Rows are points. The window is the flat piece filled in between its corners: a triangle in 3 columns, a solid with four corners in 4, and so on. A path goes straight from each point to the next, and from the last back to the first. List the points from which the path goes on through the window.

Window (4 x 4)
[[-20  31  30 -31]
 [  2  17 -46  -7]
 [  9   2  29   6]
 [-13 -14 -15  32]]
Path:
(1): [-13  -7 -17 -43]
(2): [-17  22  45  25]
(3): [-1 25 -2 32]
(4): [ -2   3 -60 -26]
(5): [ -3   9 -22 -18]
(6): [-19  37   8  14]
(7): [-4 26 16  4]
(8): [  4 -28  33 -13]
(9): [-21 -10 -35 -34]
(10): [  8  24 -37   3]
(11): [-26   9 -22  47]
(12): [-3 -9 -5  2]
Through the window after points: 3, 5, 7, 9, 11

Window (8 x 8)
[[ -2 -47 -24  -3  60 -39   5 -26]
 [-39  -1  30  49  18  33   5   8]
 [  9 -20   2   1 -20   5  28  -5]
 [-33 -26  46  18  39  41  -6  -2]
 [ 13  11   0   1 -13  14   8 -19]
 [ 15  16 -10 -11 -19  24  32  18]
 [ 25 -44 -17  14  38   8   9 -15]
 [ 21   2  26   6  -5   2   7  11]]
Path:
(1): [-27  -8  -9   9 -13  19  16  25]
(2): [-10 -42 -11  25   0  -8 -15 -11]
(3): [  6  21  27  -1  47  21  34 -16]
(4): [ 37  -9   6 -18  31  16  46 -14]
(5): [  3  -9  -8  11 -16  -1 -13  -2]
(6): [ -9 -39 -18  -8  26  29 -40 -22]
(7): [19 10 18 28 11  1 50 15]
(8): [ 39  -9  35  11  44  17  15 -21]
Through the window after points: none

Window (11 x 11)
[[-16  21 -37  -2   7 -36  -9 -18   5 -18   0]
 [ -4 -17  -8  11 -17  -2 -13 -11  15  23  13]
 [  7 -40  -4  -2  31   5 -23 -34 -28  -1  20]
 [-29  -5 -25  14   2  23  16   9 -12  20 -13]
 [-20  -1  22 -11  25 -19  20 -16   7   8  -3]
 [-31  -5  16 -18   9  -5   9  -9 -38  28  17]
 [ -2  -4  30 -33 -20  -1  -1  21 -30  33 -18]
 [-22  16  -7 -46  -1  33   5 -14   2 -20  26]
 [-16  13 -27  37   2  22  32  15 -32  -9   4]
 [-28   5 -12  15   6 -24 -18  11  -2 -11  -1]
 [ 16 -23 -21 -36   8 -51  16  60 -18 -33  -4]]
Path:
(1): [-22 -18  -9 -10 -21 -40  16   5  -2 -23 -23]
(2): [-31 -19  -1  17 -29 -16  -2  -8 -18 -40  11]
(3): [ -3  10 -12 -20  39 -13   7  -9   1  23  -4]
(4): [-12   4   2  -8   3   2  -1   8 -20  23   4]
(5): [-10 -25  27 -29 -20  -7  13   4 -33   7 -16]
(6): [-24 -22   2  -4 -11 -12   6  -7 -15   6 -11]
(7): [ -1  26 -13 -35  32 -10 -13  10   1  -4  26]
(8): [ -9  -3 -13  -1  18   4 -10  -6 -16  33  21]
(9): [-22   2  11 -13 -10   2   8 -14 -15  -9  -7]
(10): [-16   2 -18  -9  -9 -18   4 -13  -5 -20  -2]
(11): [ -9  27 -33   8  42 -33 -19   0   2  15   7]
(12): [-17  21  -4  -1  15  13  -3   5 -14  17  15]
Through the window after points: 2, 4, 10

Window (14 x 14)
[[-21  21 -13   5  -9 -36   9 -21  -3   2 -14   3  -5  23]
 [  2 -31   2  -3 -12  -8 -45 -17 -21 -10 -16 -42  10   7]
 [ -1 -20  17  19 -21  13   3  -7  28  24  -1   5 -41 -33]
 [-10 -27  -1  -9   4 -13  -2  24  -2  24  -7  19 -10  11]
 [  0 -27   7 -12  15  17  26 -17   4 -15  -9 -12   7  13]
 [-31  -3  52  14 -52 -23   6  15  15  -8  21 -20 -17 -30]
 [ 18 -12  17 -12 -12   2 -17   4   6 -14 -17  36   2   0]
 [ 13  36  15  19  12 -10  21  29  -3 -21  -1   2  -5  29]
 [-20  17   4   6 -21  -3  -7   5  21   8  13  19  11  19]
 [-17 -39  39  24 -20 -23  -9  -4  16  26  19  36 -14 -19]
 [ 41  60   0   1  -4  35  32  -7  -8  17   9  14  -3 -29]
 [ -2 -28  -7  38 -22 -11  17 -10  -1  -2 -36  -7   7 -17]
 [-33  13   4  26 -53 -15  -3 -29 -20  29 -17   9 -10  24]
 [  5 -23   0  11 -22 -15   4  16 -14 -18  36   3 -27   1]]
Path:
(1): [ 21  -1   1  -5 -16 -18  26  -6   3  14 -19 -16  -7  18]
(2): [ 23  -8   8  -4 -13 -48  13  13  11  22  14  27 -10  55]
(3): [-21   6  12  11 -15  13  -7  -6   0  -4  -5  -1  -7 -20]
(4): [-27   3  13  25   8 -13  -7  33 -30 -15  -4  13 -23 -33]
(5): [ 11 -11   6   3 -35  -6   4 -32  25  12   6  -5   5  22]
(6): [ 36 -21  -3  -8 -31 -22  16   4  13   7  19   3  15 -17]
(7): [-14   6  18  16  -6  15  -1  -2  -7   1  -7   7 -16   2]
(8): [-15   4  12  19 -15   1  -6  -7   3  -7   4  12  -5  -6]
Through the window after points: none

Window (14 x 14)
[[ -7 -24  26  17   1 -20   6  17  -8 -20   1   0 -10 -11]
 [ -6 -19  -3  -4  23   1  29   5  -2  12   5  14  -3  15]
 [ 56  13  56 -44 -28 -21  12  36 -21  -2  12   7 -24   0]
 [  2   4 -10  25   8 -11  15  20   2  -3   7  -7  -9 -22]
 [  7  -2  -1 -23  12  20 -18  17   4  -3  -4   4 -28 -11]
 [ 23  -3   8 -13  -2   0  -5  16   7 -16   5   3  -6  29]
 [ 11   2 -44 -45 -39 -13 -37  -3 -39   7  45  60   4   2]
 [ 14   0   2  10  17 -22  -1 -23 -32  -2 -15  50   2  11]
 [ -5  26  24  -2  20 -18  35 -25 -28 -17   4  10  -6  10]
 [ -1  -8 -13   5 -26  -7 -12 -18  -7  17  22 -22 -15   1]
 [ -6 -13  -6   3  -3  -7  29  19   4 -11 -18  -5 -29   4]
 [-15   4 -14  -2  12  24 -38  22 -19  11 -23 -12  -1  17]
 [-13   2  15   4   9 -30  11   9  17   4  -6   1 -15   7]
 [  1  -8 -20 -19 -20  -7   1   3   2  -1   2  -5  12 -30]]
Path:
(1): [  6   9   5 -13 -21   6   2   2   4  -5   1  32 -20   6]
(2): [  1   5  21  -6 -21  -2  18   5   7  10  -8  26 -12   6]
(3): [  5 -19 -27   3  37  -8  -1  17 -16 -18  14 -24  -4   3]
(4): [  8   3  -7 -13   8 -11 -12  14 -20  -5   4   3 -14   2]
(5): [  8  -1   5 -19 -14   8  -8  13 -11   9   3  15  -4   7]
(6): [ 0 11  1  4  3 14 -7  5  7 -2  0 31 13 -8]
(7): [  0 -21 -18  -8   1 -36  17   3 -21  -4  10 -28 -31  15]
(8): [ 24 -35 -24 -18  44 -38   2  16  31 -22  21   6 -17  -7]
(9): [-13  22  25  11 -31  15   5  -4 -38  14 -19  14   2  10]
(10): [-19   1  23  32 -18   7  18  19  20 -13  13   3 -17 -32]
(11): [ 29  -3 -20 -44  19 -34   2 -14 -35   8  -2  11  -2  29]
(12): [ 28   6 -12   5  28 -39  -6  11  -7 -13 -12  -6  -5   6]
(13): [  8  -5  11 -11 -11   6   3  10  -1  -6   8  11  -9  15]
(14): [ -5  -5   4  23  -9   2  19   4   4   6   2  12 -19  -3]
(15): [ 13   1 -12 -18  25 -20   4  23 -13  -6   9 -10   5  -7]
(16): [ 10 -25 -12  -9  21 -40   8  13 -31   4  16 -18   3 -12]
Through the window after points: 2, 4, 8, 12, 14
